Every row gives one point. The points of each table are mixes of a few directions, plus a little noise. How many directions does each table use, and how many do they share? Where both have some left over, give the other angles between the two spaces (their principal angles), to ten degrees, smallest first.

First:
[[-0.05 -0.02]
 [ 0.54  0.26]
 [ 0.18  0.09]
 [-0.67 -0.32]]
Second, 6 rows:
[[ 0.44 -0.93]
 [-0.12  0.26]
 [-0.02  0.04]
 [-0.02  0.05]
 [-0.22  0.47]
 [-0.05  0.11]]
Directions: first 1, second 1, shared 0; angles 90

First, 7 rows:
[[ 0.33  0.03  0.34]
 [ 0.22  0.08  0.43]
 [ 0.04  0.03  0.11]
 [ 0.45 -0.11  0.02]
 [ 0.22  0.06  0.35]
 [-0.74 -0.04 -0.73]
 [-0.52 -0.04 -0.53]]
Second (4 x 3):
[[-0.25 -0.25  0.07]
 [ 0.55  0.56 -0.16]
 [ 0.21  0.22 -0.06]
 [-0.52 -0.52  0.15]]
Directions: first 2, second 1, shared 0; angles 60

First:
[[-0.12 -0.13 -0.32 -0.13 -0.97  0.07]
 [ 0.16  0.16  0.42  0.18  1.25 -0.09]
 [-0.09 -0.09 -0.23 -0.09 -0.68  0.05]
 [ 0.00  0.00  0.00  0.00 -0.01  0.00]
 [ 0.02  0.02  0.05  0.02  0.15 -0.01]
 [ 0.15  0.15  0.38  0.16  1.16 -0.08]
 [-0.02 -0.02 -0.05 -0.02 -0.15  0.01]
 [-0.10 -0.10 -0.25 -0.10 -0.75  0.05]]
Second:
[[-0.33 -0.27  0.14  0.31  0.02  0.45]
 [ 0.68  0.56 -0.29 -0.62 -0.04 -0.92]
 [-0.39 -0.32  0.17  0.35  0.02  0.53]
 [-0.13 -0.11  0.05  0.12  0.01  0.17]
 [-0.28 -0.23  0.12  0.26  0.02  0.37]
 [ 0.50  0.41 -0.21 -0.46 -0.03 -0.68]
 [-0.49 -0.40  0.21  0.45  0.03  0.66]
 [ 0.32  0.27 -0.14 -0.29 -0.02 -0.44]
 [ 0.11  0.09 -0.05 -0.10 -0.01 -0.15]]
Directions: first 1, second 1, shared 0; angles 90

First:
[[ 0.03  0.15 -0.09 -0.35 -0.23  0.60 -0.16  0.35 -0.18]
 [-0.01 -0.15  0.11  0.57  0.48 -0.90  0.12 -0.39  0.25]
 [ 0.03  0.00  0.05  0.41  0.47 -0.56 -0.09 -0.07  0.13]
 [ 0.15  0.18  0.08  0.08  0.35 -0.48 -0.03 -0.94  0.60]
 [-0.09 -0.14 -0.09 -0.40 -0.69  0.60  0.29  0.02 -0.19]
 [-0.21 -0.15  0.43 -0.70 -0.52  0.49  0.21  0.00 -0.18]
 [-0.04  0.09  0.12 -0.31 -0.07  0.43 -0.20  0.47 -0.23]
 [ 0.08  0.00 -0.15  0.57  0.47 -0.57 -0.09  0.02  0.10]
 [ 0.06  0.02 -0.47  0.14 -0.25  0.42 -0.04  0.54 -0.29]]
Second (10 x 9):
[[-0.28 -0.31  0.09  0.26  0.07 -0.22 -0.15  0.47 -0.42]
 [ 0.51  0.26  0.13 -0.32  0.04  0.16  0.69  0.23  0.20]
 [-0.09  0.00 -0.01 -0.20 -0.28  0.04  0.01 -0.91  0.35]
 [-0.20  0.16 -0.21  0.08 -0.43  0.42 -0.18 -0.36  0.28]
 [-0.53 -0.11 -0.09  0.07  0.22  0.07 -1.25  0.18 -0.45]
 [ 0.00 -0.19 -0.06  0.41  0.07 -0.36  0.30  0.23 -0.09]
 [ 0.09  0.35 -0.24 -0.24 -0.15  0.29 -0.30 -0.98  0.56]
 [-0.07 -0.42  0.60 -0.47 -0.10 -0.23  0.55  0.15 -0.34]
 [ 0.13  0.05 -0.15  0.31 -0.02 -0.05  0.29  0.17  0.11]
 [ 0.43  0.21 -0.07  0.10  0.58 -0.13  0.04  0.82 -0.19]]
Directions: first 4, second 5, shared 3; angles 40

First (8 x 11):
[[ 0.39 -0.43  0.72  0.45 -0.29 -0.24  0.08  0.34 -0.06 -0.66  0.10]
 [-0.33  0.12 -0.41 -0.36 -0.01  0.15  0.34 -0.34 -0.01 -0.01 -0.41]
 [-0.63  0.27 -0.53 -0.45 -0.07  0.06  0.20 -0.29 -0.11  0.01 -0.39]
 [-0.41  0.20 -0.53 -0.33  0.25  0.25  0.18 -0.42  0.07 -0.10 -0.23]
 [ 0.21 -0.15  0.43  0.33 -0.11 -0.20 -0.23  0.33 -0.05 -0.20  0.29]
 [ 0.07  0.08  0.33  0.38  0.07 -0.24 -0.66  0.47 -0.07  0.04  0.64]
 [-0.15  0.01 -0.21 -0.40 -0.41 -0.02  0.50 -0.17 -0.12  0.31 -0.64]
 [ 0.84 -0.09  0.22  0.37  0.55  0.26 -0.41  0.08  0.34  0.62  0.64]]
Second, 9 rows:
[[ 0.13 -0.14 -0.59  0.46  0.28 -0.80  0.10 -0.09 -0.17 -0.08 -0.20]
 [-0.45  0.15 -0.45  0.42 -0.04 -1.06  0.51  0.30 -0.48 -0.20 -0.37]
 [-0.24 -0.12  0.67 -0.02 -0.19  0.87 -0.51 -0.22  0.75  0.27 -0.10]
 [ 0.19 -0.06  0.08 -0.10 -0.36  0.60 -0.30 -0.01  0.50  0.29  0.19]
 [-0.04  0.09  0.15 -0.20  0.19 -0.09  0.16  0.03 -0.34 -0.14  0.02]
 [-0.27  0.02  0.18  0.05 -0.54  0.55 -0.18  0.10  0.56  0.13  0.01]
 [ 0.37  0.02  0.14 -0.48 -0.13  0.75 -0.12 -0.02  0.15 -0.05  0.49]
 [ 0.14  0.06  0.03 -0.07  0.17 -0.45  0.09  0.09 -0.42  0.40 -0.13]
 [ 0.18 -0.02 -0.22 -0.08  0.62 -0.37  0.26 -0.17 -0.53 -0.63  0.10]]
Directions: first 4, second 5, shared 1; angles 30, 90, 90

First (8 x 14):
[[ 0.32 -0.26  0.48  0.49 -0.15  0.07 -0.07 -0.30  0.04 -0.02 -0.07  0.11
   0.42  0.26]
 [-0.32  0.29 -0.29 -0.12 -0.37 -0.22 -0.05 -0.21 -0.44  0.56 -0.10  0.60
  -0.05  0.06]
 [-0.50 -0.12 -0.34 -0.07  0.21 -0.15  0.03  0.13 -0.14  0.33 -0.17  0.05
  -0.12 -0.30]
 [-0.37 -0.06 -0.25  0.06 -0.22 -0.27  0.00 -0.19 -0.50  0.68 -0.34  0.52
   0.09 -0.02]
 [-0.19  0.00 -0.08 -0.43  0.09 -0.07  0.16  0.45 -0.01 -0.07 -0.44 -0.10
  -0.22 -0.29]
 [ 0.49  0.18  0.24 -0.22 -0.29  0.08  0.07  0.04  0.02 -0.31 -0.05 -0.03
  -0.01  0.25]
 [ 0.01  0.46  0.66  0.03 -0.22  0.16 -0.16 -0.02  0.54 -0.42  0.10  0.32
   0.08  0.04]
 [ 0.56 -0.50 -0.43  0.26  0.92  0.39  0.02  0.08  0.49 -0.77  1.06 -1.47
  -0.19  0.00]]
Second:
[[ 0.43  0.05 -0.57 -0.38 -0.22 -0.35  0.25 -0.10 -0.89  0.64 -0.54  0.18
   0.00  0.06]
 [-0.11  0.23 -0.47 -0.50 -0.02 -0.22  0.15  0.20 -0.37  0.29 -0.29  0.09
  -0.26 -0.22]
 [ 0.01 -0.08  0.61  0.72  0.01  0.27 -0.29 -0.38  0.55 -0.30  0.53  0.06
   0.34  0.23]
 [-0.10 -0.19 -0.58 -0.28  0.12 -0.11  0.15  0.18 -0.35  0.18 -0.03 -0.26
  -0.25 -0.06]
 [ 0.63 -0.33  0.04 -0.34  0.02  0.17  0.25  0.35  0.00 -0.57 -0.08 -0.69
  -0.13  0.24]
 [-0.25 -0.22  0.35  0.08  0.10  0.13 -0.01  0.25  0.35 -0.30 -0.10 -0.12
   0.01 -0.09]
 [-0.01 -0.09  0.20 -0.07  0.06  0.12  0.03  0.22  0.26 -0.34  0.00 -0.21
  -0.06 -0.02]
 [-0.12 -0.08  1.26  1.17 -0.28  0.08 -0.39 -0.70  0.43  0.22 -0.21  0.91
   0.90  0.17]
 [-0.05  0.71 -0.26 -0.31 -0.06 -0.10 -0.08 -0.09  0.00  0.13  0.22  0.28
  -0.21 -0.18]
 [-0.44  0.02 -0.59 -0.10  0.26  0.00 -0.05  0.08  0.02  0.06  0.51 -0.25
  -0.34 -0.14]]
Directions: first 5, second 5, shared 4; angles 30

First, 10 rows:
[[ 0.00 -0.01  0.00  0.00  0.00  0.00 -0.02 -0.01  0.00  0.01 -0.01  0.01
   0.00  0.00  0.00 -0.01  0.00  0.00 -0.01 -0.01]
 [-0.25  0.72 -0.48 -0.19  0.23  0.31  1.72  1.16 -0.05 -1.21  1.76 -1.41
  -0.21 -0.58 -0.31  0.53  0.14 -0.28  0.76  1.77]
 [ 0.04 -0.11  0.08  0.03 -0.04 -0.05 -0.27 -0.18  0.01  0.19 -0.28  0.22
   0.03  0.09  0.05 -0.08 -0.02  0.04 -0.12 -0.28]
 [ 0.04 -0.11  0.08  0.03 -0.03 -0.05 -0.28 -0.19  0.01  0.20 -0.28  0.23
   0.03  0.09  0.05 -0.08 -0.02  0.05 -0.12 -0.29]
 [ 0.07 -0.23  0.15  0.06 -0.07 -0.10 -0.54 -0.37  0.02  0.38 -0.56  0.44
   0.07  0.18  0.09 -0.17 -0.04  0.09 -0.24 -0.56]
 [-0.01  0.04 -0.02 -0.01  0.01  0.02  0.09  0.06  0.00 -0.07  0.09 -0.07
  -0.01 -0.03 -0.01  0.03  0.01 -0.02  0.04  0.10]
 [-0.09  0.24 -0.15 -0.06  0.07  0.11  0.56  0.38 -0.02 -0.39  0.57 -0.46
  -0.07 -0.19 -0.10  0.17  0.04 -0.09  0.24  0.58]
 [ 0.04 -0.11  0.08  0.03 -0.04 -0.05 -0.26 -0.18  0.01  0.19 -0.27  0.22
   0.03  0.09  0.04 -0.08 -0.02  0.04 -0.12 -0.27]
 [ 0.09 -0.23  0.15  0.06 -0.07 -0.10 -0.56 -0.38  0.02  0.40 -0.58  0.46
   0.07  0.19  0.09 -0.17 -0.05  0.09 -0.25 -0.58]
 [ 0.06 -0.19  0.12  0.05 -0.06 -0.07 -0.44 -0.30  0.01  0.31 -0.46  0.36
   0.06  0.15  0.08 -0.14 -0.03  0.07 -0.19 -0.45]]
Second, 8 rows:
[[ 0.60 -0.32 -0.20 -0.06 -0.08 -0.07 -0.70 -0.42  0.60  0.61 -0.35  0.52
  -0.89 -0.28 -0.39  0.10  0.10 -0.16 -0.06 -0.21]
 [ 0.46 -0.22 -0.09 -0.04 -0.12 -0.01 -0.60 -0.32  0.33  0.56 -0.31  0.42
  -0.77 -0.19 -0.30  0.05  0.08 -0.16 -0.09 -0.19]
 [-0.22  0.23  0.14  0.03 -0.07  0.13  0.30  0.28 -0.51 -0.15  0.19 -0.25
   0.08  0.08  0.10 -0.05  0.01 -0.05  0.01  0.21]
 [-0.65  0.35  0.37  0.12 -0.02  0.11  0.55  0.38 -0.92 -0.44  0.14 -0.40
   0.87  0.41  0.46 -0.21 -0.10  0.15 -0.07  0.03]
 [ 0.38 -0.15 -0.24 -0.09  0.01 -0.03 -0.23 -0.15  0.52  0.20  0.02  0.14
  -0.54 -0.27 -0.30  0.16  0.07 -0.11  0.07  0.09]
 [-0.54  0.40  0.09  0.03  0.11  0.12  0.86  0.53 -0.50 -0.70  0.57 -0.66
   0.72  0.14  0.29  0.00 -0.05  0.09  0.17  0.45]
 [ 0.34 -0.29 -0.03  0.00 -0.08 -0.09 -0.64 -0.40  0.33  0.51 -0.46  0.50
  -0.40 -0.05 -0.14 -0.04  0.03 -0.03 -0.15 -0.41]
 [-0.37  0.02 -0.04  0.00  0.24 -0.14  0.45  0.10  0.18 -0.58  0.17 -0.28
   0.96  0.13  0.31 -0.02 -0.11  0.28  0.10  0.03]]
Directions: first 1, second 3, shared 1
